Each row is a point. Two turns around zero, p and q, are shown by what they do to some points. Write where each new point lands after one turn and then the other. Backwards means that the second turn is done in reverse. Each puzzle has new turns, and all numbers are rounded.
(in the rows, 128 means zero)

Turn p:
[ 82  60 145] -> [ 95  55 152]
[115 158  89] -> [101 160  99]
[143 164 114] -> [135 166 114]
[ 91 111 167] -> [108 104 175]
[132 123 144] -> [137 122 141]
[206 151 109] -> [193 160  87]
Turn q:
[169 154 149] -> [177 138 145]
[ 60 189 115] -> [ 86 209 117]
[168 129 147] -> [167 115 144]
[114 105  84] -> [103 111  86]
[ 87  92 140] -> [ 78 109 144]
[170  99 133] -> [157  86 132]
Where do these land?
p, then q: [108  81 119] -> [ 93  90 124]
p, then q backwards: [134 102 117] -> [141 107 113]
p, then q backwards: [ 64 144 112] -> [ 62 114 131]
q, then p: [193 196 135] -> [205 176 104]
p, then q: [141 116 157] -> [146 108 149]

Turn p:
[140 122 189 144 111 131] -> [145 138 189 134 116 143]
[104 123 112 142 105 117] -> [107 124 120 149 104 116]
[113 127 103 113 124 137] -> [114 128 100 118 118 129]
[109 117 111 132 157 156] -> [103 115 108 124 145 158]
[ 99 122 119  84 125 124] -> [104 124 114  88 111 115]
[136 182 125 119 120 126] -> [134 177 119 127 141 107]
[ 96 116 188 150 151 115] -> [ 96 113 195 130 143 134]
[129 129 102 148 110 129] -> [129 129 107 156 115 127]
[225 114 104 119 150 117] -> [220 103 102 125 159 124]
Turn q:
[118 110  69 136 116 135] -> [122  99  71 127 123 131]
[181 122  99 150 140 154] -> [181 105 108 159 124 144]
[ 93 153 101  96 137 132] -> [109 149  97  98 157 142]
[ 98 138 162 184 157 114] -> [ 90 152 150 188 136 113]
[142 121 142 129 139 143] -> [139 124 145 138 127 144]
[136  95 163 124 150 130] -> [122 105 173 137 132 142]
[126 157 156  97  84 126] -> [133 165 144  83 101 118]
[129 127 132 109 100  89] -> [125 124 135  95 122  89]
Where do these land?
q, then p: [143 112 153 134 126 130] -> [138 128 156 132 115 136]
p, then q backwards: [ 96  83 122  73 122 134] -> [108  88 115  91  76 132]
p, then q: [144  81 132 194  94 116] -> [129 104 142 180  61 118]
q, then p: [ 91 170 117 137 156 129] -> [ 95 149 106 141 171 122]
p, then q: [158 159 140 128 143 102] -> [151 133 151 142 162 106]
q, then p backwards: [128 119 109 102 123  99] -> [127 122 120  98 153 108]
q, then p: [156 141 118 165 163 158] -> [151 130 122 177 153 159]
p, then q: [127 160 133 128 136 131] -> [130 151 127 134 151 125]
p, then q: [110 126 129  91  88 154] -> [132 153 107  81 102 130]

Turn p:
[128 179 127  98 101 118 101 140] -> [122 146 120  88 119 100  86 104]
[133 187  99 159 151 193  75 106] -> [120 135 172 103 176 187  63 103]
[100 145 122 154 150  91  97 151] -> [ 72 146 141 146 140 106 108 137]
[ 75  82 142  64  42 102  87  97] -> [106  79  68 115  17 121 101 115]
[107  79 141 159 151 213 130 167] -> [134 127 143 117 138 202 142 212]
[171 123 117  81 155 122 157  99] -> [159  93 107 113 161 112 164  93]
[116 132  73 151 104  92 170 177] -> [113 207  85 158 130 120 150 125]
[179  77 152 159 152 125 154 139] -> [172 110 134 174 155 117 158 172]
[171  87 171 154 135 103 142 115] -> [167  97 146 177 128  98 146 153]
[101 188 135 101 141 122 166  88] -> [117 137 164  88 118 118 161  65]
Turn q:
[189 157  98  70  98 175 187 168] -> [202  91 154 123  74 188 167 167]
[114 129 178 170 209 100 111  80] -> [123 182 145 134 202  90 106  67]
[101 161 112  86 126 119 100 168] -> [113 132 134  68  87 115 149 136]
[180  99 163 116 110 144 120  92] -> [163  87 136 169 122 119  94  99]
[ 90  81  54 136 111 112 166 106] -> [107 119  40 145 149 153 167 151]
[190 135 102 137 136  90 148 103] -> [190 159 104 165 125 111 134 138]
[ 75 147 155  89 112 105 138  91] -> [ 89 120 133 136 112 108 180  77]
[139 166 162 160  81 161 146 119] -> [110 135 176 179  99 162 115 130]
[138 125 111 165 177 151  88 128] -> [137 162 116  98 156 141  73 122]
[ 69  77 155 109 100  74  91 186] -> [ 60  79 124  93 134  51 138 164]
[124 132 119 170 148 176 114 167] -> [116 143 146  99 147 169  86 157]
Where do these land?
q, then p backwards: [100  76 124  94 104 149 143  96] -> [126  84  99  93 150 118 115  81]
q, then p backwards: [ 98 115 128 181 132 113 166 149] -> [119 113 109 161 178 126 128 170]
q, then p: [ 82  96 138 101 159 126  75 162] -> [ 79  79  85  99 115 104 151 118]
q, then p: [193 105  96 119 108 132  61 162] -> [136 119  55 135 132  99  56 147]
q, then p: [192 155 116  86 162  70 114  82] -> [183 134 118 168 152  78 111  55]
q, then p backwards: [154 179 139 189 150 175 169  97] -> [132 153  90 217 118 170 146 115]
q, then p: [118 160 190 182 151 128 177 169] -> [119 135 214  96 132  93 150 176]
q, then p backwards: [130 133  70 114 146  96  98 151] -> [130 129 131  80  96 133 141 181]
q, then p: [ 80 119 184 135  70 129 110  91] -> [ 79 116 157 174  63 156 136 129]
p, then q: [134 141  94  80 100 162 167 121] -> [177 118 103 133  93 168 150 103]
